Each wall is flat, endless, passes through zero and stands at right angles to its row. A trip goes straight from one point to another. Which walls does it cross, in order?
In the rows, 128 means zero.

Walls:
(1): [202 100 154]
(2): [ 82 131 137]
(3): [197 117 138]
(4): [164 141 114]
(5): [112 149  82]
(6): [145 160 129]
(7): [147 177  89]
(8): [ 93 109 176]
(9): [116 123 110]
Trips:
[ 90 107 161] to [ 79 152 108] -> 9, 5, 7
[104 165  95] to [ 56 155 148] -> 4, 8, 6, 7
[149  91 157] to [ 99 129 122] -> 2, 3, 9, 1, 5
[122 114  71] to [105 119 135] -> 2, 4, 7, 8, 5

Walls:
(1): [104 104  99 162 168  80  84 100 145 115 128 143]
(2): [121 153 139 169 170 148 144 100 116 137 101 136]
(3): [134 119 108 157 139 130 112 117 135  98 139 151]
(4): [180  92 153 134  72 144 105 168 172 128 144 210]
(5): [226 145 104  72 134 161 167 199  88 139 133  81]
(6): [146 144 166 106 151 125  70 154 104 187 105  93]
(7): [150 216  85  96 107  96 117 115 154 131 132 127]
(8): [110 157 144  93  93  95 149  83 119 127 172 139]
(9): [147 106  73 178 163 177  98 101 123 122 176 138]
(10): [113 153 191  75 156  98 124 118  99  95 102 119]
Trips:
[ 63 154  87 109  55 139 149 115 126 112  82  58] to [103 122  98 165  97 191 120 144 127  90 141 118] -> 10, 8, 9, 3, 7, 4
[136  63 185  98 130 132 169 116 167 113 107  38] to [108 134 120 140  95 158 205  69 190 162 156  89] -> 6, 8, 10, 5, 2, 7, 9

Walls:
(1): [166 115 181 119 148 156 132 145 179 123 149 123 168 127 120 116 145  95
  46 116 154 130 118 114 113 175  74 135 135 181 116 160 146 119 130 106
 122  81 164 139  66 123 125 124  90 158 146 203]
(2): [128 144 175  84  99 133 127 167 148 133 149 142 119 122 115 118 134 120
 178 190 120 160 120 142 102  91 128 135 118  87  98  52  83 118 118  72
 115 126  90  98  98 121 155  96 122 149 172 118]
(3): [ 74 127 211 125 116 105 179 154 117 106 127 165 102 184 122  48 125 116
 120 132 138  99 202  96 136 100 212 149 182 142 103 193 133 154 158 122
 125 159  93 113  71 190 148 130 130 111 156 109]
(4): [163 181  82 133 123 107  75 112 123  95 116  65 111 104 149  91 119 145
 107 122 101 124 154  87 122 125 111 142 150 173  77 117 173 125 138  73
 118 135 131 139 141 150 184 152 134 139 126 105]
(5): [137 183  98 122 117 104 116 110 120 126 124 108 103 151 136 158  97 204
  81 128 112 156 140  99 167 112  88  60  81 148 140 163 116 138 104 131
  80 155  94 160 106 151  60 138  92 124 111  98]
(6): [157 104  37 149  95 136 140 151 153 179 141 146 131 104 153 159  97 126
 130 128  73 134 149 118 109  96 141 129  89 158 150 140 212 128  90 153
 166 146 155 112 144 190 139 115 122 155 117 128]
(7): [107  91 122 129 128 149  98 141 145 117 102 153 156  88 192 105 154  83
 111 156 124 126 109 110  84  85  96 168  94 157  88 100  81  91 115  88
 134 122 103 133 150 128  86  81  95 165 110 134]
Trips:
[168  85 176 104 143 112 144 141  97 162 103 127 155 141 122 156 129 184
 160 139 119 125 118 146 121 139 159 121 115  98 120 158  66 125 121  88
 151 128  94 132 134 124 132 117 115 132 111 114] to [ 77 148 131 166 121 124  95 152  80 139 142  87 141  67 179 123  74 112
 106 177 108 138 146 106 158  87 131 111 111 122 163 161 141 114 111 127
 134 102 146 156 124 123 151 140 111  78  96 130] -> 3, 6, 2, 4
[149  81 107 145 133 102 144 168 181  83 136 196 108 111 142 153 109 137
 160 108 145 127 133 149 116  90 171 106 167 165 123 149 169 138  93 128
 143  97 119  86 137 109  71  89 150 114 134 127] to [139  90 167 155 123 163 130 119 167  90  99 157 127 107 126 138 167  68
 158  78  91 129  83  90 126 158 142 120 101 147 169 128 154 105 152 167
  65 116 146  88 108 125 107 100 115 113 151  87] -> 1, 3
[103 124 120  81  80 149 148 111 181 120 128  84 166  91 181 122 116 159
 153  73 135 149 113  92 159 102 181 158  72  83 141  61 164  77  81  93
 143 100 118 153 108 169 107 212 140 112 138 171] to [123 161 103 123 144 175 103 198 136 165 159 118 118 139  89  97 139 113
 138 218 103 109 149 109 112 141 159  27 120  79  52  93 178 137 125 179
  73  43 169 109 116 131 162 176  94 107 116 138] -> 5, 7, 1

Walls:
(1): [120 105 170 122 159 160 170 128 101 124 168 108 172  97  44  72 157 122
 106 106 127 109 208 168 121 103  64 155  98 162  84 141 133 123 157 114
 141  75 115 113 135 179 143  86  99 137 137 110]
(2): [129 154 154 125 119 120 121 111 137 104 100 162 139 133 158 139 143 141
 154 158 112 143 103 142 176 103  98 149 157 105 146 177 123 140 153 150
 152 107 139 171 125 105 185 137 138 143  84 151]
(3): [106 131 151 178 117 130 112 151 138 147  98  87 101 114 128 103 128 122
  67 185 149  50 121 122 104  69 155 123  99 116 145 131  94  97  84 148
  96 158 125 103 137  87 163 147  83 161 114 119]
(4): [160 102 100  97  89 184 171  95 107  94  81 160  96 114 202 101 145 146
 137 147 145 131 160 164 172 120 143 180 144 115 132 118 194 135  98 173
 108 139 109 107 170 127 147 166  95  54 170  94]
(5): [ 91  89  59 133 133  80 147 116 110 106 107 126  75 107 116  69 117 187
 116 143 130  79 160 175 114  97  62 133 114  40 129 104 117  87 120  80
 120 158 112 116 106 146 137 154  45 131  70 118]
(6): [112 133 173 169 141 156 104 180  99 106 126 109 104 127 121 127  88 122
 147 121 184 117 115 135 122 133 116 145 109  72 123 139 156 107 120  70
  90  97 155 177 119 152 163 120 115  90 184 128]
(7): [ 92 167 139 159 125 155 120 133 100 127 116  76 169 106 168  71 134 105
 111  62 119 176 102 141 162  95 155 100 129 115 135 191 177 144 182 118
  95 125  73 102 147  97  96 130 132 148 176 126]
Trips:
[126 116 110  82 158 104 151  90  75  89 125 166 112 160 180  70 137 136
 100  76 165 135 142 149 134 138 159 134 126 132 125 154  96 102 147 196
  90 161 124 132 139 136  58  77  62  90 132 149] to [140 174  76 114 143  81 144 139 146 167  80 179 114 144 130 121  79 173
 148 148 107  97 130 143 157 113 155 149 153 115 120  86 108 113 114  67
 135 189 118 147 158  89 105 137 110 150 143 130] -> 1, 7, 3, 2
[ 64 142 125  96 175 115 138 167 135 150  34 134 118 151 134 122 104 156
 133 128 123 106 163  91  97 126  96 164 134 160 166 127 162  89 148 158
 109 127 148  98 130 126 148  87  96 107 141 142] to [118 123 113 148 158  87 146 180  97 123 139 166 149 155 158 134  94 106
  83  63 132 125 170 106  82 108 149 122 124 161 221 106  78 144 182 134
 135 123 117 137 197 107 118  85 157 116 144 142] -> 4, 7, 5, 6, 3, 1
[102 115  71  40 128 109 106 117 174 120 120 107 121 115 108 142 120 153
 123 172 135 127 115 194 185 155 136 104  93 200 106  96 120 108 145  57
 125 113 170 170 143 126 218 141 153 112 122 217] to [122 112  81 192 168 190  91  80 117  42  77 129 142 147  74 146 149  82
  79 108 109  83 139  96 101 122 130 134 167 118 173 110 103  94 101  95
 128  88 131 168 135 150 112 140 118 183 137 144] -> 1, 3, 2
[141 112  61 134  98  80 138 180 165 106 107  93 143 154 108 120 128  93
  84 115  87 131  85 105 178  93 152 157 170 144 133 122 142 153 150 162
 122 175 144  95 113 125 144 176 125 167 103 135] to [160 121 108 143  79 149 133 169 113  97 108  99 139  86 187  93 115 132
 117 124 164  89 154 125 151 118 113 116 139  93 174 115 159 127 118 163
 147 167 137 136 182 114 141 134 138 160 163 141] -> 4, 6
[100 213 116 141 121 133 115  92 119 127  59 116  58 134 137 107 137 107
 139 107 103 113 122 149  99  95 137 180 151 115 123 143 116 139 122 160
 154 110  77 102  88 159 129 167 145 116 139  93] to [151 114 159 138 142 143  97 112  98 138 131 149 142 149 105 168  99 144
 146 196 133  65 149 154 111 133 121 108 157 103 172 164 140 131 140 132
 113  82 138 136 108 153 125  95 125 143 108 142] -> 6, 7, 1, 4

Walls:
(1): [134  70 140 117 111 160 178 134 142 149 131  84 107 128 162 109  95  73
 107 124 119 127 154 123 113  89 121 171  76 131 127 144 187  87 102 130
 136 149 111 102 158 111 147 147 139 135  90 158]
(2): [109 141 142 177  50 141 147 146 183 119 125 142 152 158 123 137 156 193
 129 146 115 135 103  82 185  76  66 108  82 164 126 139 138 138 131 163
 155 100 108 160 142 151 155 131  74  91  91 169]
(3): [112 119  97 103 160 119 114 151 147 110 134  94 124 182 176 135 166 147
 101 109 133 136 127 107 104  85  99  89 161 139 127 153 157 142 145  89
 151 120 139  84  55 160 181 132 187 140 174 155]
(4): [121 129 122 130 121  77 167  68 172 170  68 111 119  90 137 149 117 169
 140 160 185 103 139 114 154  87 128 140 100 167 115  82  89 161 162 140
 113 110 108 159 135 125 110 194  77 131 127 133]
(5): [123 156 122 130 117 156 132 165  87 170 103  90  92 105 149  72 106 133
 141  81 120 132 147 113 101 123 147 210 139 131 115 112 148 130 134  97
 100 126 109  79 147 111 168 154  47 137 114 163]
(6): [138 119 130 120 156 109 112 150  78 113 106 125  98 100 157 161 148 164
 146 150 141 135  94 134 161 156 161 162 109 134 110 173 149 166 123  99
 123 182  81 103 179 178 210 123 123 145  94  72]
(7): [150 123 150 177  65 114 148 108 112 131 182 147 145 122 108 170 137 190
  58 129 110 143 153  89 136 130  97 159 132 113 146 139  81 134 145 134
 115 138 102  96 172 144 141 120 109 170 118  87]
(8): [138  97 128 174 133 151 121 117 105 143 123 162 100 115 121 135 179 140
 153 112 124 165 146 160 149 181  96 164 126  98 160  98 197 138 142 151
 108 140 158 109 134 105  92 116 171 115 146 158]
(9): [141 176  74 103 145 141 117 149  97 150 130 161 128 106 153 110 193 139
 176 153  95 160 152 107 157  98 140  90 109 141 121  99  99 115 111 164
 162 140 117 152 151 177 123 139 119 129 110 129]
(10): [ 95 166 195  92 117 104  68  94 118 133 105  81 133 106 152  82 113 118
 152 121 176 121 108 163 189  60 161 163 167 182 110 108 109 157 155  74
 123 123 135 130  87 134  88 127 150  87 134 144]
(11): [122 132 133 107 157 124 169 138 107 170 171 133 161 109 122  73  98 132
  83 153 116 144 155  89 106 170 172 187 117  69 128 164 132 134 118 154
 175 115 155 139 146 136 198 206 143  78 172  97]
(12): [174 187 144 137 108 133 142 125 175  75 176 120 159 139 141 147 161 142
  96 124 144 171 122 112 161  98 120 197  92 209 164  90  98 163 142 116
 157 122 189 183 129 118  88  61 148 140 142 164]
Trips:
[ 77 127  96 135 158 151 110 137  86 168 124 176 103 163  66  98 136 189
 152 162 127 174 143 170 116 135 137  99 160 129  95 127 121 162 139 113
 124 158 132  90 166 149 166  93 125 173 127 124] to [115 125 130 145 141 185 156 148  99 201 116 150 112  59 185 169 154  99
 174 150  73 125 106  96 102 145 154 116 179 135 110 133 142 114 168 148
 155 165  92 162 117 139 123 168 172 138 148 131] -> 11, 7, 1
[137 180 109 105  99 136 160  73 122 123 130  62 110 136 144 170 119 119
  98  80 125 123 150 126 117 193 139  90 148 113 106 112 117 108 131 149
 159 128 137  99 159 130 141  87 140 124 181 129] to [138 151 115 121 132 151 160 135 164  66 150  59 172 173 112 136 135 186
 124 178  94 157 102 121 145 163 123 100 136 136 103 225 108 143  83 114
 133 120 145 134  52 138 150 171  59 165  99 112] -> 2, 6

Walls:
(1): [105 131 115 125 124 175 120 144 140 114 135 141  86  92 111 101 119 162
 137 113 106 123 136 153 139  77 177 118 101 159 113 108  75 143 140 107
 152 138 145 164 112 102 149 114 151  99 145 138]
(2): [136 140 130 134 148  99 133 153 166 127 102 105  86 130 186 137 132 179
  54 157 149 180 151 143  63  93 145 136 135 143 192 116 123 143 205  94
 110 121  95  93 138 124  86 111 105 152 130 157]
(3): [104 173 148 126 108 131 137 117  74 152 159 126 160  76 131 147 139 122
 196 128 148  86 105 158 139  96  88 219 139 104  75 165  85 130 144 138
 176  78 141 134 120 116 134 113  98 117 129 151]
(4): [120 105 172 160 148 130  98  92 108 149 156 169 126 117  96 170 172 111
 120 106  91 112 104 122 164 149  69  82  98 143 148 108  98 106 106 106
  81 187  75 165 159 102 133 141 110 174 128  90]
(5): [ 99 108 168 119 134 133 134 164 144 107 102 103 166  86 119 139 108 128
 164 122 124 123 127 102 139 134 135  81 175 113 127 156  95 140 143 129
 121 163 148  93 105  98 185  84 123  89 110 147]
(6): [129 102 136 147 170 123 116  96 115 112 142 146 137  98 189  82 126 147
 120 219 161 117  55 116 169 115 177 167 116 143 126 102 121 121 123 123
  96 114 133 114 150 150 145 131 157 123 153 127]
(7): [178 175 137 146  87  98 131 123 105 127 160 108 162  94 137 140 150 155
 150 102 118 168  87 177  59 116 129 104 132  72  89 172 141 136 143 181
 144 148 165  92 137  39 143  94 102  85  99 127]
(8): [140 160 138 147  79 141 141 126  61 134 127 169 105 152 128 126 101 118
 129 139  80 163 182 168 138 153 151 132 117  37 114 137 125 101 157 158
 119 111 151 124 134  92 157 128 111 133 138  75]
(9): [107 158  99 142 139 101  93 136 141  94 133  68 106  54 115 123  77 173
 106 106  99 156 101  96 158 143 155 112 121 170  72  66 157  83 112 139
 219 114  69 154 111 131  55 121  59 110 169 168]
(10): [104  57 153 156 181 127 139 104 160  56  73 123 121  87 181 113 107 138
  89  97 139 123 173 141  91 141 119  91 128 118 125 120  92 108 126 104
 119 139 131 160 141 129 146  92 113 163 160 156]
(11): [152 132 127 101 154 138 115 132 129 151 137 137 133 128 125  91 153 139
 163 133 170  83 227 185 100 133  73 144 106 155 129 157 105 164 103 124
 144 133 140 129 140 108 108 134 133 113 139 174]
(12): [107 130 170 109 131 158 220 146 131 128 161  84 129 121 112 142 120  82
 139 104 165 112 133 109 116 167 115 140 158 108 124 173 128 176 108 120
 161 142 142  75 108 142 116 159 161 156 152 181]
Trips:
[148 114 173 133 111 117  99 162 122 169 116  61 145 104 102 104 137 131
  76 133 138 171  39  92 192 110 136  84 138 144 120  90 104 188 145 154
 135 109 126 166 123 148  92  84 120  66 113 101] to [168 140  56  54 120 118 108 132 102 120 139 112 116 121 141 122 138 140
 106 115 127 126 124 168 131 134 149 145 110 144 135  48 122 119 143 111
 132 214 117 161  91 123 138 172 146 117 165 100] -> 5, 7, 11
[ 95 177 133 124 162 123 106 142 120 147 105 148 156 163 106 144 129 195
 123 104 131 128 127 166  90 111 137 133 100  53 109  93  76  18 181 138
 112 129  89 121  63 101 108 180  58 153  88 137] to [135 152 159 154 196 162 161  90 130 120 105 117 153 144 127 169 101 121
  88 132 111 156  95 145 148 107 115 151 129 149 173 188 109 151 143 148
  95  90 115 150 111 107 129 138 155 146  92 110] -> 9, 6, 7, 12, 8
